Each row of a before or after table is a point. One or more steps were done to the points. Then noise was added and the rows were shuffled. The steps act on columns, c1 being the first. Write out the steps. A step turns or swaps two columns, mirrors them in a line or flattens them onto one, adds a multiple of one to another, or multiplies or shifts one. Angles are multiples of 10 degrees, from the lower column toward the higher: turns from -170 to 170, lines from 10 to 170 but not 90. Use the fewest steps. Two steps may share a column if one is a turn and the other turns, adds or multiplies; they go together, in the order done. Otherwise the lowest column goes first.

Before, 10 rows:
[[ 0.00 -0.20  0.64]
 [ 0.85 -0.47  0.21]
 [ 0.02  0.13 -0.05]
 [-0.27  0.61  0.71]
 [-0.62  0.01 -0.47]
 [ 0.75 -0.31 -0.01]
 [ 0.11 -0.15  0.31]
 [-0.15  0.29 -0.02]
 [-0.22  0.08  0.83]
 [ 0.36  0.74 -0.14]]
After:
[[ 0.13  0.20  0.80]
 [-0.01  0.65 -0.51]
 [-0.24 -0.02  0.62]
 [-0.17 -0.11  0.27]
 [ 0.61  0.27  0.72]
 [-0.31 -0.75  0.00]
 [-0.46 -0.86  0.22]
 [ 0.32  0.16 -0.02]
 [ 0.11  0.00 -0.04]
 [ 0.75 -0.37 -0.08]]
Steps: turn c1 and c2 by -90 degrees

Before (8 x 6):
[[-0.29 -0.51  0.36 -0.53 -0.38  0.29]
 [ 0.13  0.28  0.13  0.61  0.17  0.48]
 [-0.25 -0.11 -0.26  0.76 -0.41 -0.52]
 [ 0.71  0.16  0.62  0.10 -0.21  0.30]
 [-0.19  0.43  0.46 -0.10 -0.37 -0.68]
 [-0.04  0.03 -0.36  0.66 -0.02 -0.12]
 [ 0.49 -0.56  0.36  0.64  0.47  0.42]
 [ 0.26 -0.77 -0.29 -0.44  0.06 -0.69]]
After:
[[-0.24  0.03 -0.28  0.80 -0.42 -0.53]
 [-0.19  0.53  0.47 -0.10 -0.36 -0.68]
 [-0.02  0.02 -0.36  0.66 -0.01 -0.14]
 [-0.30 -0.38  0.38 -0.53 -0.35  0.31]
 [ 0.52 -0.71  0.37  0.66  0.43  0.40]
 [ 0.24 -0.79 -0.30 -0.42  0.03 -0.67]
 [ 0.70  0.23  0.62  0.09 -0.20  0.30]
 [ 0.10  0.20  0.14  0.62  0.16  0.50]]
Steps: add -0.3 times c5 to c2

Before (13 x 11):
[[ 0.00  0.01 -0.46 -0.15  0.12 -0.05  0.34 -0.30 -0.03 -0.52 -0.08]
 [-0.05  0.62  0.48  0.17 -0.05  0.03  0.74  0.53 -0.08 -0.63 -0.79]
 [-0.16 -0.17  0.86  0.42 -0.57  0.44  0.41 -0.41 -0.10 -0.87 -0.23]
 [ 0.33  0.19  0.35 -0.08 -0.22  0.73 -0.43  0.38  0.05 -0.31  0.51]
 [ 0.76 -0.09  0.33 -0.15 -0.06 -0.39 -0.47  0.12 -0.56  0.15  0.41]
 [ 0.63  0.20  0.31 -0.71 -0.05  0.55 -0.55 -0.78 -0.12  0.25 -0.51]
 [-0.25  0.77 -0.32 -0.16 -0.51 -0.53  0.59 -0.73  0.57 -0.22 -0.65]
 [-0.53  0.88  0.50 -0.31  0.12  0.06  0.28 -0.63 -0.08  0.06  0.01]
 [-0.22 -0.48 -0.54 -0.57  0.06 -0.32  0.02  0.41  0.42 -0.06  0.07]
 [-0.16  0.66 -0.02 -0.16  0.32 -0.19 -0.75 -0.52  0.03  0.06  0.01]
 [-0.22 -0.24 -0.51 -0.10 -0.52 -0.33 -0.51 -0.21 -0.25 -0.21 -0.12]
 [-0.15 -0.49 -0.10 -0.52 -0.94  0.19 -0.38 -0.54 -0.45 -1.00  0.18]
 [ 0.63 -0.55  0.71 -0.28 -0.22 -0.46 -0.38 -0.07 -0.45 -0.97  0.03]]
After (13 x 11):
[[-0.51  0.87  0.51 -0.32  0.11 -0.02  0.26 -0.64 -0.11  0.07  0.08]
 [ 0.77 -0.07  0.32 -0.17 -0.06 -0.33 -0.48  0.09 -0.56  0.16 -0.46]
 [-0.06  0.65  0.47  0.14 -0.03  0.76  0.73  0.51 -0.09 -0.64  0.16]
 [ 0.62 -0.56  0.72 -0.30 -0.26  0.04 -0.39 -0.06 -0.46 -0.98 -0.45]
 [ 0.35  0.19  0.35 -0.11 -0.20 -0.62 -0.44  0.39  0.05 -0.30  0.62]
 [-0.02  0.01 -0.48 -0.14  0.13  0.09  0.34 -0.31 -0.02 -0.53 -0.05]
 [-0.20 -0.24 -0.49 -0.10 -0.53  0.17 -0.51 -0.23 -0.25 -0.18 -0.29]
 [-0.22  0.77 -0.32 -0.17 -0.51  0.72  0.60 -0.75  0.55 -0.22 -0.41]
 [ 0.62  0.20  0.33 -0.71 -0.07  0.40 -0.54 -0.82 -0.13  0.25  0.64]
 [-0.15  0.65  0.00 -0.17  0.30  0.03 -0.74 -0.53  0.03  0.08 -0.18]
 [-0.18 -0.18  0.83  0.43 -0.57  0.14  0.41 -0.41 -0.08 -0.87  0.49]
 [-0.16 -0.50 -0.11 -0.50 -0.92 -0.21 -0.37 -0.57 -0.47 -0.99  0.15]
 [-0.23 -0.48 -0.53 -0.60  0.07 -0.01  0.03  0.43  0.42 -0.07 -0.31]]
Steps: turn c6 and c11 by 100 degrees

Before (10 x 14):
[[ 0.94 -0.08 -0.53  0.39  0.42  0.11  0.20 -0.44 -0.75 -0.45  0.27  0.15
   0.31  0.56]
 [ 0.18  0.75 -0.53 -0.16 -0.85 -0.61 -0.13  0.09 -0.07 -0.14 -0.69  0.43
   0.15 -0.44]
 [ 0.47  0.64  0.39 -0.32  0.03 -0.38 -0.45 -0.37  0.19  0.44  0.16 -0.04
  -0.79 -0.70]
 [-0.20  0.03 -0.70  0.41  0.26 -0.02  0.53  0.81 -0.86 -0.13 -0.06  0.10
   0.13  0.07]
 [ 0.06 -0.17 -0.20  0.48 -0.04  0.24  0.62  0.43 -0.14 -0.56  0.28 -0.25
  -0.49  0.52]
 [ 0.17  0.65 -0.48  0.31 -0.23 -0.61  0.04  0.13 -1.24 -0.47 -0.55 -0.10
   0.36  0.25]
 [ 0.55 -0.09  0.53  0.77  0.21  0.10  0.38 -0.25  0.10  0.26  0.17  0.04
  -0.67 -0.30]
 [-0.13  0.24 -0.32  0.82  0.32  0.07 -0.11  0.40 -0.44 -0.42  0.03  0.22
   0.03  0.38]
 [-0.40  0.63 -0.17 -0.14 -1.05 -0.63 -0.22 -0.11  0.17  0.47 -0.20 -0.17
   0.22 -0.51]
 [ 0.97  0.00  0.05  0.11 -0.18  0.01 -0.32 -0.63  0.22  0.71 -0.23 -0.07
  -0.74  0.25]]
After:
[[ 0.18  0.64 -0.50  0.30  0.21 -0.15 -0.02 -0.17  1.37 -0.44 -0.58 -0.07
   0.35  0.25]
 [-0.17  0.24 -0.31  0.81 -0.42  0.20  0.00 -0.34  0.36 -0.40  0.00  0.20
   0.05  0.34]
 [ 0.19  0.70  0.40 -0.34  0.05 -0.44 -0.61  0.37 -0.06  0.44  0.17 -0.04
  -0.78 -0.69]
 [ 0.33 -0.16 -0.20  0.50 -0.07  0.21  0.54 -0.40  0.01 -0.54  0.30 -0.27
  -0.50  0.52]
 [ 0.67 -0.07  0.55  0.80 -0.17  0.05  0.02  0.26 -0.15  0.25  0.18  0.08
  -0.65 -0.29]
 [ 0.89 -0.09 -0.54  0.41 -0.35  0.38 -0.34  0.52  0.69 -0.43  0.27  0.14
   0.30  0.55]
 [ 0.13  0.69 -0.57 -0.13  0.82 -0.58 -0.18 -0.20  0.34 -0.14 -0.62  0.43
   0.13 -0.48]
 [ 0.10  0.03 -0.69  0.42 -0.41  0.28  0.58 -0.77  0.79 -0.14 -0.09  0.08
   0.12  0.06]
 [ 0.67 -0.02  0.05  0.10  0.27 -0.06 -0.74  0.64 -0.20  0.73 -0.25 -0.06
  -0.70  0.26]
 [-0.45  0.61 -0.18 -0.13  1.04 -0.65  0.02 -0.05  0.04  0.47 -0.22 -0.13
   0.21 -0.50]]
Steps: turn c1 and c7 by -30 degrees; turn c5 and c8 by 170 degrees; mirror c6 and c9 in the line at 170 degrees

Before, 8 rows:
[[-0.13 -0.12 -0.68 -0.35 -0.78  0.25 -0.32 -0.66  0.73 -1.04 -0.27  0.09
   0.44 -0.23 -0.15  0.42  0.66 -0.55 -0.32  0.11  0.01  0.69 -0.18 -0.21]
 [-0.08 -0.22 -0.02  0.69 -0.33  0.22  0.17  0.44  0.13  0.17  0.10  0.58
   0.30  0.18  0.76 -1.02  0.02  1.16  0.47 -0.21  0.14 -0.03  0.30  0.46]
 [-0.44  0.40  0.16  0.00  0.15  0.50  0.00  0.51  0.20  0.24  0.71  0.50
  -0.38  0.66 -0.15  0.25  0.33 -0.37  0.72  0.27 -0.41 -0.19 -0.48  0.45]
 [ 0.81  0.53  0.07 -0.26  0.49 -0.13 -0.26 -0.90 -0.16 -0.36  0.69 -0.38
   0.24  0.15  0.16 -0.11 -0.26  0.04  0.19 -0.36 -0.15  0.03  0.16 -0.12]
 [ 0.19 -0.15  0.44  0.50 -0.35  0.27  0.30  0.24 -0.38 -0.41  0.09  0.95
   0.00  0.38  0.56  0.02 -0.44  0.44  0.52 -0.62  0.43 -0.25  0.27  0.58]
 [ 0.03  0.54 -1.16 -0.25  0.29 -0.29 -0.73 -0.63  0.51 -0.26 -0.20 -0.35
   0.83 -0.64 -0.10  0.32  0.27 -0.71  0.18 -0.03  1.05  0.64  0.11 -0.17]
 [-0.53 -0.01  0.02  0.20 -0.15  0.26  0.25 -0.20  0.20  0.03  0.61  0.32
  -0.19  0.06 -0.19  0.61  0.06  0.02  0.44  0.29 -0.28 -0.23 -0.43  0.78]
 [-0.19 -0.59 -0.33 -0.42 -0.41  0.56 -0.19 -0.08  0.06  0.00  0.36  0.17
  -0.12  0.55 -0.52  0.42  0.51 -0.49  0.29  0.51 -0.15 -0.30 -0.39  0.61]]
After (8 x 24):
[[-0.44 -0.55 -0.01 -0.33  0.47 -0.10  0.69 -0.89 -0.16 -0.35  0.75 -0.29
   0.21  0.12  0.15 -0.20 -0.26  0.01 -0.11 -0.39 -0.12  0.04  0.12 -0.08]
 [ 0.28  0.16 -0.68 -0.32 -0.77  0.24  0.20 -0.61  0.75 -1.04 -0.21  0.11
   0.42 -0.29 -0.14  0.89  0.65 -0.53  0.10  0.18  0.06  0.74 -0.21 -0.26]
 [ 0.36 -0.57 -0.30 -0.43 -0.44  0.59  0.05 -0.10  0.06  0.03 -0.42  0.18
  -0.09  0.59 -0.44  0.86  0.50 -0.56  0.42  0.50 -0.14 -0.36 -0.04  0.69]
 [-0.30 -0.07  0.49  0.51 -0.35  0.29 -0.10  0.29 -0.41 -0.35 -0.13  0.93
   0.06  0.43  0.58  0.08 -0.48  0.51 -0.10 -0.62  0.50 -0.23  0.35  0.60]
 [ 0.46  0.39 -1.10 -0.25  0.29 -0.29  0.60 -0.62  0.51 -0.35  0.43 -0.34
   0.85 -0.65 -0.07  0.68  0.28 -0.71 -0.03  0.00  1.07  0.63  0.05 -0.16]
 [-0.07 -0.14  0.04  0.65 -0.29  0.27 -0.17  0.45  0.20  0.21 -0.15  0.65
   0.31  0.16  0.72 -2.04  0.03  1.19 -0.22 -0.15  0.13 -0.09  0.32  0.53]
 [ 0.22 -0.65  0.02  0.24 -0.18  0.27 -0.51 -0.20  0.19  0.01  0.19  0.34
  -0.15 -0.02 -0.28  1.21  0.08 -0.05  0.38  0.30 -0.25 -0.21 -0.05  0.78]
 [ 0.35 -0.54  0.23 -0.02  0.09  0.53 -0.31  0.58  0.20  0.25  0.63  0.50
  -0.35  0.69 -0.14  0.57  0.28 -0.37  0.57  0.25 -0.36 -0.17  0.02  0.49]]
Steps: turn c1 and c7 by 140 degrees; turn c2 and c11 by 70 degrees; multiply c16 by 2; multiply c19 by 0.4; turn c19 and c23 by 60 degrees
